Each point is reached from the start by the listed moves, each made once or not at all, plus a little noise. Say if it took an odd or an even number of moves. Then give how often each move was made.
In the rows, 128 means zero.

Moves:
(1): [161 140 166]
(2): [101 165 159]
Start: [145 138 125]
Points:
[143 138 123] -> even (0, 0)
[175 153 162] -> odd (1, 0)
[149 194 191] -> even (1, 1)

Moves:
(1): [184 118 138 160 127 138 122 127 131 125 128]
(2): [138 164 114 124 117 154 133 102 139 125 116]
(3): [125 132 168 106 124 127 157 112 141 131 135]
(4): [117 137 140 188 135 113 131 156 121 152 128]
(5): [145 147 129 119 187 125 136 159 120 144 107]
(6): [127 121 132 144 129 198 117 119 125 123 122]
(7): [132 119 127 136 136 137 195 126 120 114  99]
(8): [121 132 124 121 100 124 137 160 158 117 128]
(9): [122 109 124 138 125 128 131 130 161 149 116]
Start: [137 118 124 156 140 140 105 128 117 153 138]
Points:
[196 119 121 212 125 245  96  92 160 160 108] -> even (1, 1, 0, 0, 0, 1, 0, 0, 1)
[153 162 158 198 199 154 220 146 148 199  68] -> even (0, 1, 1, 1, 1, 0, 1, 0, 1)
[165 170 150 129 195 171 215 113 125 156  83] -> even (0, 1, 1, 0, 1, 0, 1, 0, 0)
[190 115 176 227 180 137 216 200 169 189  83] -> odd (1, 0, 1, 1, 1, 0, 1, 1, 1)
